Every row gives one point. To make a cloud, some directions were put in groups of two or more. Within a group, all points are equally far from the middle, so they leave a hole (a ring in 2 directions, a hollow ball in 3). The other directions are filled evenly. Then the cloud was stretched, turned, moved and blurred a little. How many holes are there, and how many directions does each take, smallest first?

Cloud (13 x 2):
[[ 46 -42]
 [-22   0]
 [ 66   1]
 [ 42 -43]
 [-20 -19]
 [ 31  36]
 [ 65   6]
 [-20 -18]
 [ 63 -23]
 [ 28  37]
 [  3  33]
 [-22   1]
 [-19  13]]
Holes: 1 (2)

Cloud (21 x 3):
[[-16 -48 -30]
 [-32  15  34]
 [  4 -37 -36]
 [-36 -12  49]
 [-39 -58  25]
 [ -1   9 -25]
 [-43   7  25]
 [-15 -77  17]
 [-23 -39 -30]
 [-16  29  23]
 [-31 -53 -19]
 [ 16 -47  56]
 [ 31  23   8]
 [-17 -76  15]
 [ 24  24   0]
 [-35 -40  47]
 [-49  -1  14]
 [ 22  27   7]
 [ 41  -8  47]
 [-39 -61   7]
 [ 24   0 -25]]
Holes: 1 (3)

Cloud (22 x 3):
[[-15 -20 -41]
 [ 37  33 -17]
 [ 26 -22  35]
 [ 26   8 -20]
 [ -6 -44   6]
 [ 11  -2  -6]
 [ 54  16 -24]
 [ -3   0  50]
 [ 45  -2  27]
 [-33 -11   9]
 [ 62 -17  42]
 [-36 -29  81]
 [ -8 -44  -4]
 [ 19 -56  26]
 [-37  22   2]
 [ 44  36  43]
 [ 13  35  25]
 [ 15 -38  46]
 [-32   5 -37]
 [ 15  43  47]
 [-21 -27  50]
 [ 80 -31  29]]
Holes: 0

Cloud:
[[ 39 -26  26   6]
 [-12  34  24 -31]
 [ -8  30 -22 -36]
 [ 64   4 -52   9]
 [ -6  40  30 -25]
 [  0  42 -54  23]
 [ 24  50 -27  49]
 [  3 -67 -21 -16]
 [ 36  42 -44 -22]
 [ 45   2 -63 -27]
 [ 41  46 -54   7]
 [-14 -36  53 -10]
 [-12 -62 -30 -25]
 [ 34  41  34   3]
 [-53 -10 -14  23]
 [ 12   4 -72 -19]
 [ 49 -32  -6  12]
 [ 29  53  15  25]
 [-29  39  -8  23]
 [ -8  19  49  24]
 [-55 -18 -12  17]
 [ -4 -52 -61   0]
 [ 20 -23 -35 -55]
 [-43  14 -18   2]
 [-29  -4 -61  19]
 [ -7 -37  17  45]
 [-10  39  -3  50]
 [ 44  52   1 -16]
 [-22 -49  40 -12]
 [-42  16  14  35]
 [-18  43 -20  -5]]
Holes: 1 (4)

Cloud (29 x 4):
[[ -1  -5 -27  53]
 [-12  66 -23   9]
 [-13 -30  68   1]
 [ 45  -6  42 -22]
 [ -8  -3  38  69]
 [-57   0   2 -12]
 [  8  38 -45  -7]
 [ 22 -58  39 -12]
 [-18 -11  65 -10]
 [-52  17  23 -13]
 [ 32   4  17  47]
 [ 31 -19 -27 -12]
 [-50  11  19 -22]
 [-59   6   1  -4]
 [-27 -17  -8 -45]
 [ 29 -49   2 -17]
 [-43 -10 -22  50]
 [-15 -24  10  74]
 [ 15  61 -21 -27]
 [-25 -12  57  53]
 [-26  10  37 -40]
 [-19 -46  62  27]
 [ 26  44  10 -50]
 [  8   0  25  68]
 [-23 -46  -5 -24]
 [-27 -61   7   0]
 [ 33 -12 -15  32]
 [  0  13 -10 -63]
 [-54  38  -6  21]]
Holes: 2 (2, 2)
